Each wall is flat, endless, passes through zero and stands at right angles to its row. A trip goes straight from one point to another. List the walls that it crosses, first one first.
(in the rows, 128 means zero)

Walls:
(1): [101  73 143]
(2): [123 155 186]
(3): [190 154 139]
(4): [157 132 156]
(5): [130 199 115]
(6): [184  71 101]
Trips:
[ 29 143 122] to [165  92 162] => 5, 4, 6, 3
[151 117 182] to [ 58 114  88] => 6, 3, 4, 2
[145  95 130] to [ 86 121 164] => 3, 2, 6, 4

Walls:
(1): [160  83 100 129 133 112 148 170 154 163 173]
(2): [143 124 206 114 166  78 174 103 122 155 191]
(3): [  7 123  97  87 109  93  68 143 141 174 188]
(4): [ 91 182 128  58  88 140  87 154 125 132 113]
(5): [124  63  93 147 109  81 128 167 175 145 152]
(6): [181 140 108 167  59 135 142 161 153 118 163]
(7): [ 93  37 180  92 175 152  94 177 146  75 220]
(8): [ 95 109 129 122 146  72 136 104 159 115  64]
Trips:
[183 159 187 154 135 106  91 137 103  89 162] to [134 162 129 170 108 105 134 136 180 151 105] => 7, 5, 8, 1, 2
[145 155 127 133 165  98 136 130  87 218 146] to [146 157 143  48  97 141 141  89  88 165 106] => 4, 1, 3

Walls:
(1): [149 105  45 146 136 220 160 143 119 179 140 144 154 100  26 157 134 162
 135 112  94 152 109 136 125  67 171 167  77 147 124 117]
(2): [120 177  81 143 178  83 144 133  71 152 134 167 118 113  91  94 118 142
  68 128 140  85 126  89 166 143 189 107 169  99 136  91]
(3): [136 112  68  76 123 108 104 127 142 100  50  67  95 146 167 182 170 168
 204 158 136 132  87 158 111 179  91 176 105 226  88  58]
(4): [ 88 117  88 151 121 160 179 125 129 165  95  84 175  98 115 107 158 167
 131 121 157 101 185  67 160 157 142 131 163 189 109 147]
(5): [110  86 177 148 220 144  82 179 132 138 126  83 178 143 125  85 238  87
 119  68 144 113  87  90  93  89 180 123 102 178 119 152]
Trips:
[160 148 101 136  88  51 129 126  66 187 105 117 115 118 140 143 120 180
 183  73 116 130 159 132 127 105  83 158 118  97 134 147] to [185  72 169 111 184 131 140 171 179  94 138  90 200 166  72 123  89  94
 116 203 116  97 117 121 167 111 135  89 121 191  73  87] => 2, 5
[ 94 160 179 194 182 100 174  90 133 162 134 124  96 154 203 135 134 101
 139 113 172 199 123  96 108  96  83  19 110 181 135 125] to [126 113 108 190 202 108 153 150 162 160  63 136 167 162  60 145 105 165
  79  93 162 140 106 241  60 148  86 143  88  65 112 149] => 1
[147 123 123 221 200  47 142 107 109  82  56  79  71  43 200 146 137  98
  46  75 121 116 133 102  91 161  85 197 129  82 162 131] to [161  34  95 122 216 179 121 177 168 167 109  88 134 146 208 146  99 156
 120 118 117 158  92 137 106 144 147 102 163 160 221 140] => 2, 4, 1
[ 92 138 145 107 116 114 212 173 127  71 132 160 121  92 133 173 112 188
 193  87 108  71 193 119 177 149 153 116  36  49  98 120] to [139 190 138  55 137 186  86 110 182 143 129 157 113  79  37 142 104 118
 136 170 226  98 132 148 128 140 127  94  67 124 126 128] => 4
[100 197 100 131 123 153  84 137 143 118 110 111 113 132 187 143 126 119
 107  95  95 110 176 166 193  86  65 230 128 163 168 131] to [102 166  54  59 148 104 159  85 175  91 155 106 141  95 160 199 186  81
  57 106  81 101  86  89 121 174 139 113 134 210 151 175] => 5, 2
[153 106 136 155 197 160 182 170 123 150 154 141 133 200 146  63 140 130
  80 147 124 130 125 112 143  95 204 108 130  43  98  95] to [ 77  86 141 141  91 104 138 176 199 127 107 175 112 180 170 135 159 161
  53 122 148 140 157 105 167 117 103 112 120  85  61  96] => 1, 4, 5, 2

Walls:
(1): [185 183 109 109 160 202  95 138 197  92 110 139  77 160 131 100 169 138
 149 106 111 136 113  98 159  68 179 116 144 138 165 134 174 105  73 159
 103 171 118 134 124 106 150  88 100 168  76 191]
(2): [ 85 125 124 131  98  99 120 135 101 170  97 100 117  73 135  98  53 133
 110 140 113  69 129 108 187 104 112 126 140 138 153 189 197 151 117  52
 125  73 150 167  63 119 128 118 112  93 117  87]
(3): [114 125 128 155 147 147 152  99  68 147 175 133  90 102 113  58 113 103
 139 176  44 153  96 177 170 179 142  91 148 131 170 142 147 195 102 145
  96  84 154 197 143 161 110 149  96 123 107 131]
(4): [ 91 110 112 127 113  90 106 149  88 114 156  81  76  99 110 130 161  91
 142 156  77 167 160  90  57 136 142 130 121 105 190 183 146 127 132 140
 168 162 136 109 127  87  84  92 132 154 162 182]
(5): [137 137  81 139  76 133 144 176 125 209 112 141 114 169  69  90 158 174
 128  96 131 103 105 125 141 160 105 124  45  50 154 125 139 189 175 164
 197  72 159 145 126 131 214 125 111 120 106 141]
(6): [168 116  90 159 126 165 121 218  74 122  29 111 145 160 162 150 136 126
 124 153  85 137 173 116 145  89 153 166 134  99 175 153  85 111 172 138
 135 111 181 106 117 118 124  84  89 157 166  96]
Trips:
[163 117 169  49 152 215  85  94 132 179 129 137 129 155 123 124 164 145
 105 196  94 153  84 170 160 132 154 127 170 129 119 134  63 121 161 122
 106 161  85  65 138 154 130 122 137 133 189 149] to [196 152 211 149 126 135  93  69 149 159 173 160  67 180  84 145 145 122
 100 101  62 211  73 130  77 170  82  63 119  76 128 152 108 107 162 123
 168  93 139  57 137 117  94 179 112 176 139 169] => 6, 4, 5
[131 129 153 150 153 128 107 127 173 122  84  80 107 151  98  72 118 189
  80 133 122 122 158 116 145 103 160  92 134 152  66 180 141 130 105  67
 115 141 150 120 116 152 138 185 154 187 151 101] to [ 84 111 166 197 124 130  40 120  66  95 168 190 120 120 106 130 122 105
 152  74 149  73 165 168 129 147 185 124 152 118  85  90 157  63  95  98
 177 117 102 106 120  99 155 183 117  50 102 156] => 1
[134 175 107 130 113  62 136 137 109 197 132  43 106 171 192 111 134 161
  71 138 113 126 156  94 148 157 161 129 110 115 162 147  90 133 172 165
 147  84 123  99 165 221 125 167 114 106 150 126] to [ 87 125 189 165 129 170 142  52 178  84 116 143 112 137 116 105 146   9
 128  78 133 196 106  88 118 141  62 125  28 142  47 109 100 111 113 141
  90  76 120  72  90  67 139 197 133 126 103 124] => 2, 4, 6, 3, 5

Walls:
(1): [173 164 123 105 143 117 123  64 117 124  79 174 151  78  75 101 152 180
 112 135 125 143 113 168 155 121 126 115 114 120 110 104 133 145 170 154
 123 139 155 148 171 114  79 150 117 112 133  97]
(2): [155 112 159 146 129 116 160 163 110 108 167 189  70 139 128 114 131 155
  97 123  96 180 172 144 180 104 142 117 162 155 116 116 119 171  69  97
 150 148  79 111 139 112 146 190 145  82 141 130]
(3): [ 74 120  86  97 112  89 108  97 162  33 169 109 155  96 136 110 105 106
 178  94 102 174 119 119 120  94  72 151 102 126 163 129 157 130 107 148
 114 156 137  85 152  89 161 115 124 141 138 165]
(4): [131 165 129 153 172  97 108 129 140 112 121 108  66  90  62 153 160 171
 175 149 190 123 127 145 136 122 104 137 100 125  95 153 107 114 104 145
 119 127 204 151 134 130 124 124 186 133 133 109]
(5): [129 127 177 114 154 122 108 155 139 121 116 123 146 226 143 137 125 136
  82 138 179 103 158 120 163 122  91 187 121 114 106 133  85 111 109 165
 142 117 162 107 135 125  56 147  77 123 141 179]
(6): [111 180 129 141 146 112  99  87 111 100 136 162 203 107  86  96 150 191
  97 114 158 115 140  87 215 117 188 142 106 104 155 180  83 180 215 168
 135 137  94 172 125 138 169 169 125 101 146  86]
(7): [105  64 104  93 120 151  82 145 105 149 124  68 163 199 146 126 133 131
 178 146 177 124 113 154 154 122 211 121 136 106 145 127 141 135  66 158
 128  64  89 132 146 114 135 144 141  95 151 131]
(8): [ 53 129 138 143 191 134 114 125 146 125 176 139 121 126 110  79  90 113
 125 117 154  54 129 170 169 187 147 133 111 132 162 114 122 150 141 142
 104 121 163 179 137 145 132 148 133 109  99 141]
(9): [100 119  71 168 118 138 146 111 151  76 155 101  67 113 134 151 153 112
 113 138 158 132 153 136  73 113 165 161 134 103 106  74 113 119 122 101
  99 120 141 135  80  98 154 118 181 159 153 118]
Trips:
[202  92  90  88 114  94 168 164 128 163 136 154 186 148  69 190  86 167
 141 138 145  96  64 100 107 132 115 109 115 177 108 141  61 117 157 139
 131 102 173 117 144 138 155 100  99 159 100 126] to [106  96 122 107 139 165 120  97  84 114 157 100  58 143  89 144 128 219
 114 132 148 123  73 167 163  92 107 136 105 119 127  83 135 131 175 100
 124 146 134 115 126 127 151 149 118 199 117  80] => 6, 5, 9, 8, 2
[137 137 103 138 133 157  74 105  99 140 136 144 136 151 119 134 107 112
 147 180  95  50 111 131 136 115 128 116  86 104  72 158 145 167 150 128
  67 137  84 137 170 139 103 181 103 145 132 160] to [180 115  88  96 129 139  43 181 124 162 161 156 144 163 141  79 156 123
 158 133 111 119  77 136 148 177 129 142 185 156 118 142  98 104 108 137
 109 124  97 130  94 117 104 169 114 101 135 129] => 2, 1, 6
[160 147  93  95 109 124 175  63 136 124 151 157 142 161 111 190  95 109
 127  87 124 167 188  83 174 191  99 137 163 154 141 156 134 142 116  88
  92 168  42 140  96  80 178 157 114 177 198 140] to [116 102  82 132  75  76 117  97 167 101 131 172 128 129 191  83 119 151
  93 101 110 129 128  88 183 116 136 129  88 165 137 115 182 129  86 116
 140 130 105 174 154 119 126  87 166 116 174 124] => 7, 1
[ 81  84 167 117 128 174 135 107 119 118 119 156  77  95 138 106 173 117
 161 123 102 133 103 125 128 103 109 224  98 167 137 152  68  76 146 136
 164 112 149 147 180 145 141 129 137 139 146 154] to [ 93 196 160 181 176 183  62 138 119  88  91 103 170 158 138 115 121 159
 149 110 111 134 170 123 138 128  92 134 174  88 130 148 160 147 148 122
  99 153 161  83 140 184 131 114 196 150 137 115] => 6, 9

Walls:
(1): [ 94 124  94 144  86 130 116 119 133  98  97 131  98  96 121 107 166  99
 172 128 161  47  86 136 105 132 196  87  89 167 157 115  96 172 124  88
 117 125 117  69 210 182 164 139 119  56 129 103]
(2): [101 194 108 162 146 132 116 121 155 152  78 151  94 149 204 118 102 116
  90 185 120 110  87 144  50 107 125 141 143  98 201 178  99 148  88  84
 119 160 105  81  98  78 201 105 109 140  93  90]
(3): [136  97 152 102 120 200 115 156 190 173  60 208 101 135 161 131 114 137
 140 108 121 156 159 169 138 126 135 166  78 140 130 120  90 164  66 165
 140 104 150  61 102  66 110 108  98 148  98  91]
(4): [136 110  62  89 158 135 164 121 148 101  84 191 120 110 149 214 140 109
 175 153 104  68 104 130  91 156 140 143  67 153  79 116 134  95 122  87
  94 143 180 168 118 108 142 136 109  77 103 165]
(5): [111 115 111 122 157 162 106 101  97 129  83 162 110 124 181  96 119 103
 173 117 198 172 127 136 124 160 172 131 116 166 149 121 101 147  96 148
 108 141 134 132 186 128 119 172 177 183 116 158]
(6): [134 175 118  86 175  95 125  90 178 140 141 107 121 152 129 156 105 157
 138 145 106 140 138 103  66 142 134 147 157 165 137 121  82 111 130 169
 134 125 220 104 126 147 164 148 115 163 173  31]
(7): [124 140 135 108  86  80 108 157 131 104 168 122 166 159 115  93  67 157
 124  96 125 173 142 124 125 154  96 174 139 147 177 134 106 105 140 191
 100 171 117 167 200 136 168  70  92 107 197  95]
(8): [131  95 164 105 131 145 124 180 114  78 148 148  75  66 176  69 136  89
 163 143 192 138 120 178 110 122 163 102 104 113 166 174 135  80  86 198
 178 158 146 118  94  81 175 138  76 114 114 142]
(9): [128 136 124 107 137 111  73  65 111 147 163 152 142 134  80 123 148 188
 121 104  76 112  91 116  73 122 150 148 115 145 152  91 128 101  87 200
 164 167 137 131  72 148 165  97 127 143 151 174]
(10): [140 108 120  78 117 188 188 117  94 132 158 112 130  81 170 196 161 123
 153 158  69  82 153 142  41 170 152  46 137 150 163 163 114 162  93 130
 143 107 118 148 164 116 148 152 134 122 129 112]
(11): [188  96  96 143 184  99 103 133 121 157 155  81 147 117 171 191 138 186
 152 131 117 165 132 130 180 111  97 156 137 150  66  66  55  77 145 139
 128 118 167 142 148 164 194 126 206 143 102 165]
(12): [113 182  91 111 181 124 209  99 123 165 125 187 145 112 141 144 151  99
 187  94 159  69 184 156 193 132 120 120  90  86 179 152  80 145  27 193
 205 109 111 121 138 165 147 170 168 100 141 160]
Trips:
[123 100 141 128 164 180 159 103 186 155 140 169 198 144 114  48 149 213
  90 132 155 120  94 130 103 112 187  75 107 164 120 145 144 128  94 103
 198 162  80 115 116  52  85 171 150 121 135 151] to [126 163 158 110 147 139 180 112 154 164 146 159  98 116  55 215 183 154
 125  83  71 206 113 103 111 149  93  76 135 131 102 162 154 178 132 136
 166 145 144 120 191 148 116 154 108 177 138  94] => 2, 8, 6, 5
[115 142 140  78 153 114 151  79 101 180 138 128 103 122 116 174 167 119
 115 170 148 138 162 137  96  94 114  77 145 166 180 141 129 135 126  89
 133  99 113  80 203  98  35 105 133 183  78 127] to [140 138 121  58 158 175 107 198 120 100 188 141 170 117 117 158 140 151
 112 183 112 133 125  61 121 158  86 110 113 143 113 125 128  89 141  99
 145 128  35 127 101 116 112 196 122  76 104  71] => 1, 12, 3, 5, 4, 2, 6
[106  80 121 145 106 112  99  76  82 164 155 194 111 127 175 146  85 115
 115 184 122 153 125 217 113 129 151 171 155 144 159 136 106 115 156 106
 100 170 120 130 139 137  87 201  92 100 126 158] to [199 170 165 164  98 190  75 170 160 106 126 121  83  71 122 168 135  75
 132 126 138  35 167 160 136 188 149 138  87 107 130 107  71 152 100 167
 120 120 138 163 111 161 147 198 181 145 131  46] => 7, 12, 6, 11, 2

Walls:
(1): [ 88 158 125 141 118 144  97 165 164 107 116 177 128 108 155 147 138  87
 152  97 211 202 154 145 151  92  99 132 151 132 160 161 110 152 125 171
  71  98  94 140 121 122 106 169 126 148 144 112]
(2): [148 151 110 113  78 141  33  72 174 108 108 144 162  84 147 153 132 139
 114 125 184 149  90  92 183 123 104 111 125  71 114 159 121 113 140 110
 201  95 146 166 154 172 124 117 125  92  85 146]
(3): [131 155 129 164 215 176  71  88 167 137 158 126 150 170 133 166 172 156
 112 152 117 112 141 105 168 101 130 154 128  88  99 129  88 135 128  57
 192 143 144 114 200  94 120 140 121 114 127 175]
(4): [174 163 132 191 133  62 144 152 145 115 127 134 150 143  97 199 135 110
 137  89 140 119  84 153  93 133 162 129 171 145 123 137  93 182  95 109
  62 140 157  81  90 127 149 126  76 145 163 158]
(5): [109  87 107 112  83 127 110  68 174 137 118  70 168 146 175 135 127 107
  68 111 148  70  94 155  90 206 137 134 154 117 150 106 128  76 190 160
 133 143 193 173  97  95 137 106 121  92 115 130]
(6): [122 113 159 134  80 113 153 148  97 124 135 148 133  99 134 126  68 104
 158 152 182 113 116 136 156 174 189 131 107  88 105 126 187 137 117 128
 111 151  76 163 105 115  96  66 142  73 167 105]
(7): [111 122 119 130 132  99 114 158 172 102 140 146 156 175 106 107  85  72
 120 177  86 100 140 118 117  73 149 140 110  98 162 141 156 137  92 152
 122  96 118  71 105 121 139 119  94 111 178 104]
(8): [111 106 124 141  81 218 120  80 135 147 183 146 112 109  73  93  91 130
 155 149 100 105 189 134 155 169  71  80 144 112 111 150 154 108  77  94
 113  80 130 122 143 125  50 104 182 143  76  87]
(9): [158  95  82  78 116 127 143 134  53 150 117  93 107 126 129 145 109 121
 174 153 161 133 116 141 138 125 108 150 129 120 141  64 193 150 153 106
 138 165 120 100 138 177 116 110 116 124 136 162]
Trips:
[115 145 117  89 187 184  92 152 155 139 153  77 121 149 112 121 138 122
 144  80 141 149 123 116 143 161 155 114 102 134  95 135 183 197 193  85
 102 131  74 134 121 102  99 113 125 102 159  92] to [114  86 145  85  91  81 156 152 101 181 128 115 141 161 121 108  93 101
 151 134 155 101 121 130 119 124 154  47 110 130 128 192 149 156  99 131
 132  39 191 116 104 112 148 137 148 129 164 143] => 7, 3, 4, 1, 5, 9
[156 120 124 118 165 154 141  96 128 133 124 120 138 181 126 104 159 101
 134 131 116 153 118 125 136 120 120 136 142  98  68 126 136 142  91 149
 169 109 130 151 129 191 105 205 171  72 116 172] to [152  79 136 100 169 134 135 159  74 153 122 113 143 100 155  48 171 177
 150 113 125  59 112  94 113 126 129  80 114 121  65 139 126 137 164 148
 111  92 129  98 143 109 117  80 159 155 106  90] => 2, 3, 6
